Each row is a point. Each copy is the shape, with its points in the same order, stretched, turned, moved and blurred by noise. Say if it was mirrored as well.

Shape (5 x 2)
[[ 0.00  0.43]
 [ 0.03  0.54]
 [ 0.52  0.29]
 [ 0.04  0.15]
 [ 0.35 -0.76]]
Copy 1 (5 x 2)
[[ 0.03  0.53]
 [ 0.01  0.58]
 [-0.51  0.51]
 [-0.04  0.31]
 [-0.61 -0.44]]
Copy 1 is: mirrored
Copy 2 (5 x 2)
[[ 0.58  0.25]
 [ 0.64  0.32]
 [ 0.85 -0.13]
 [ 0.39  0.16]
 [-0.09 -0.66]]
Copy 2 is: only turned

Shape (7 x 2)
[[-0.10 -0.23]
 [ 0.02 -0.08]
 [ 0.31 -0.10]
 [-0.19 -0.80]
 [-0.36 -0.50]
 [ 0.58  0.75]
 [ 0.12 -0.33]]
Copy 1 (7 x 2)
[[ 0.01 -0.01]
 [ 0.02 -0.24]
 [ 0.29 -0.35]
 [ 0.19  0.46]
 [-0.03  0.32]
 [ 0.07 -1.16]
 [ 0.31 -0.05]]
Copy 1 is: mirrored
Copy 2 (7 x 2)
[[ 0.27 -0.41]
 [ 0.29 -0.27]
 [-0.08 -0.19]
 [ 0.53 -0.93]
 [ 0.63 -0.73]
 [-0.63  0.56]
 [ 0.26 -0.55]]
Copy 2 is: mirrored

Shape (7 x 3)
[[-0.56  0.03 -0.44]
 [ 0.19  0.32  0.13]
 [ 0.36 -0.29  0.15]
 [ 0.04  0.58 -0.46]
 [-0.55 -0.38 -0.71]
 [-0.45 -0.04 -0.27]
 [-0.11 -0.85  0.52]]
Copy 1 (7 x 3)
[[-0.63 -0.02 -0.02]
 [ 0.15  0.37 -0.14]
 [ 0.50  0.00 -0.40]
 [-0.57  0.58 -0.24]
 [-0.76 -0.43 -0.28]
 [-0.36 -0.10 -0.02]
 [ 0.57 -0.69 -0.03]]
Copy 1 is: only turned
Copy 2 (7 x 3)
[[-0.25 -0.25 -0.46]
 [ 0.33  0.43  0.09]
 [ 0.56 -0.07  0.43]
 [ 0.39  0.35 -0.59]
 [-0.10 -0.73 -0.47]
 [-0.16 -0.16 -0.23]
 [-0.02 -0.45  0.92]]
Copy 2 is: only turned
Copy 3 (7 x 3)
[[-0.18 -0.07 -0.80]
 [ 0.09  0.15  0.03]
 [ 0.14 -0.45  0.32]
 [ 0.33  0.39 -0.60]
 [-0.12 -0.49 -1.01]
 [-0.22 -0.13 -0.61]
 [-0.45 -0.89  0.51]]
Copy 3 is: only turned
Copy 4 (7 x 3)
[[-0.77  0.18  0.22]
 [ 0.03  0.06 -0.25]
 [ 0.08 -0.35  0.22]
 [-0.01  0.58 -0.11]
 [-0.78  0.13  0.76]
 [-0.70  0.08  0.17]
 [-0.53 -0.97  0.32]]
Copy 4 is: mirrored

Shape (7 x 4)
[[-0.10  0.11 -0.28 -0.39]
 [-0.01 -0.77 -0.28 -0.06]
 [ 0.03 -0.21 -0.24 -0.35]
 [-0.46 -0.20 -0.03 -0.10]
 [-0.07  0.63  0.23  0.18]
 [ 0.36  0.33  0.16 -0.05]
 [-0.12 -0.58  1.08  0.22]]
Copy 1 (7 x 4)
[[-0.18 -0.39  0.11  0.69]
 [ 0.67 -0.15 -0.80  0.64]
 [ 0.14 -0.49 -0.19  0.49]
 [-0.16  0.22 -0.33  0.43]
 [-0.52  0.30  0.37 -0.27]
 [-0.13 -0.31  0.23 -0.26]
 [ 0.09  0.64 -1.33 -0.74]]
Copy 1 is: mirrored
Copy 2 (7 x 4)
[[ 0.63 -0.48 -0.07 -0.02]
 [ 0.11  0.42  0.41 -0.65]
 [ 0.46 -0.16  0.25 -0.14]
 [ 0.48 -0.26 -0.16 -0.74]
 [-0.01 -1.09 -0.42 -0.02]
 [-0.06 -0.77  0.17  0.27]
 [-0.10 -0.28  0.85 -1.22]]
Copy 2 is: mirrored
Copy 3 (7 x 4)
[[-0.32  0.00 -0.26  0.49]
 [ 0.20 -0.04 -0.85 -0.27]
 [-0.15 -0.15 -0.47  0.15]
 [-0.33  0.31 -0.32 -0.05]
 [-0.07  0.26  0.74  0.24]
 [ 0.12 -0.26  0.36  0.19]
 [-0.04 -0.22  0.32 -0.88]]
Copy 3 is: mirrored
